Each row is a point. Each copy is the shape, with its points in the same order, turned, moved and blurred by noise. Say if it was mirrored as well.

Shape (8 x 2)
[[ 20 -15]
 [  7   5]
 [  6  28]
 [-12  18]
 [ -3   4]
 [ -9 -95]
 [  1   5]
 [ 13  36]]
Copy 1 (8 x 2)
[[-17  -8]
 [  6   6]
 [ 22  21]
 [ 26   5]
 [ 17  -2]
 [-38 -83]
 [ 12   3]
 [ 22  32]]
Copy 1 is: mirrored
Copy 2 (8 x 2)
[[ 13 -29]
 [ 15  -7]
 [ 24  14]
 [  9  24]
 [ 11   1]
 [-52 -74]
 [  0   4]
 [ 43  15]]
Copy 2 is: only turned

Shape (9 x 4)
[[-33 -27 -25 -55]
 [ 32 -32 -23  14]
 [ 22  26 -11 -35]
 [-40 -24 -55  45]
 [-11  65  10 -36]
 [ 16  47  38  51]
 [ -7 -17  51  28]
 [-64  -3  46  41]
 [ 34  21  48  59]]
Copy 1 (9 x 4)
[[-28 -49 -13 -38]
 [ 33  30   0 -39]
 [  5   4 -42  18]
 [-44  42   5 -70]
 [-37   6 -46  48]
 [-14  75  20  40]
 [ -7  24  65  15]
 [-70  25  61  -2]
 [  7  71  48  32]]
Copy 1 is: mirrored
Copy 2 (9 x 4)
[[-34  -5  26  55]
 [  6 -48 -19  -1]
 [ 16  24  -3  10]
 [-73 -43 -50   2]
 [-10  67   9 -11]
 [ -5  10 -12 -88]
 [-28 -32  32 -57]
 [-84  -9  25 -62]
 [  8 -18  -7 -95]]
Copy 2 is: mirrored
Copy 3 (9 x 4)
[[-43 -53 -13 -50]
 [ 18 -28 -20  18]
 [  9  11 -21 -45]
 [-59 -19 -24  47]
 [-23  50   6 -64]
 [ 13  64  33  19]
 [  7  -3  58  17]
 [-50  10  74  18]
 [ 39  45  36  38]]
Copy 3 is: only turned
Copy 4 (9 x 4)
[[-30  15 -18 -52]
 [ 42 -32   0  -1]
 [ 38  34  19 -32]
 [ -5  -8 -55  45]
 [ 24  79  26 -13]
 [ 40  34  55  62]
 [ -9  -7  49  41]
 [-49  19  34  63]
 [ 45   6  64  69]]
Copy 4 is: only turned

Shape (11 x 6)
[[ 31  20   4 -34 -23   2]
 [-20 -81  17 -28 -34   3]
 [-42  54  34   5  17 -39]
 [ 18   0 -11  24   2  13]
 [ 24  48 -19  -8 -23  28]
 [-20  53  49  -3  -4 -32]
 [ 23 -67 -29 -12  19 -13]
 [-30  -7  18  17  18 -15]
 [ -8 -16  32  -7  35   8]
 [ 22 -11  55   8 -14  42]
 [ 39 -69   9   9 -53 -25]]
Copy 1 (11 x 6)
[[ 31  32  55  11  16 -10]
 [  8 -74  59  38 -13  -4]
 [ -7  19  -2  -5  48 -81]
 [ 28  11  -2   9   9  16]
 [ 15  54  20 -15  -9  10]
 [ 12  28  23 -13  48 -67]
 [ 18 -27  20  84   6  29]
 [  3 -22  -3  16  35 -26]
 [  0 -18  21  22  62  -7]
 [ 40 -16  41 -25  44  23]
 [ 75 -48  49  42 -21  -1]]
Copy 1 is: mirrored
Copy 2 (11 x 6)
[[ 39 -11  -6 -28  22   2]
 [-16 -95  10  16 -15  -9]
 [ -2  51  24   3 -12 -55]
 [ -9   2 -16  19  31  17]
 [ 18  27 -23 -34  21  30]
 [ 29  44  32   4 -16 -39]
 [-23 -70 -15  18  60 -16]
 [-25   3  16  30  10 -26]
 [-20 -14  45  20  28 -11]
 [ 24 -19  38  31   4  41]
 [ 33 -77 -33  47   8  -6]]
Copy 2 is: only turned

Shape (12 x 8)
[[-21   1 -64 -33  -4  23  21  28]
 [ 46  37   4  -1   3  28  20   6]
 [ -2   0   0 -24  68  41  16 -13]
 [ 28  29  56   7  50  10 -21  36]
 [ 26   4  -8 -28   2  -1  39 -31]
 [  0  21 -13  18 -55 -31  72  29]
 [-20 -15  37  -3 -38  32 -43  61]
 [ 43 -58 -46 -14 -37 -45  -5 -38]
 [-27   7 -20 -81  62  15  29 -27]
 [ 40 -54  22 -63   1  22 -23 -26]
 [ 36 -20  23  46 -66   4  10 -15]
 [-35  30   6 -37  -2  11 -18  -2]]
Copy 1 (12 x 8)
[[  6   5 -42   7 -16  34 -10  43]
 [ 21  40  23  18 -13  37  11 -32]
 [ -2  35 -41 -12  39  24 -15 -42]
 [ -9  35  50  32  43   3 -34 -55]
 [ 34   4 -11 -21  -9  12  30 -29]
 [  9  -1  42   8 -19   4  69  49]
 [-48 -37  55  19   7  53 -46   5]
 [ 48 -88 -27  24 -35   4  36 -29]
 [ 22  26 -63 -58  20  -5 -29 -14]
 [ 39 -55  -7 -25  12  47 -30 -66]
 [-13 -46  50  26 -26  47  62 -37]
 [-27   4   4 -26 -22   2 -36  -7]]
Copy 1 is: only turned
Copy 2 (12 x 8)
[[-18  43 -46 -62  -8 -11  -3   8]
 [ 15  28   4  18 -39 -20  19  43]
 [  0 -35 -47   1 -11 -24  28  -5]
 [ 16 -28  31  47  18 -30   7  51]
 [ 31  33  -6  -9 -25 -28  31 -11]
 [ 22  95  49 -38   5  14  46  14]
 [ 12 -17  37 -36   5  37 -58  33]
 [ 86  78 -18 -19 -10 -41 -33 -48]
 [-26 -22 -40 -45 -15 -64  48 -32]
 [ 74 -30 -13 -19 -40 -42 -37 -30]
 [ 67  61  36  25 -30  39 -14  -7]
 [-29  -3  20 -28 -16 -17 -12 -19]]
Copy 2 is: mirrored
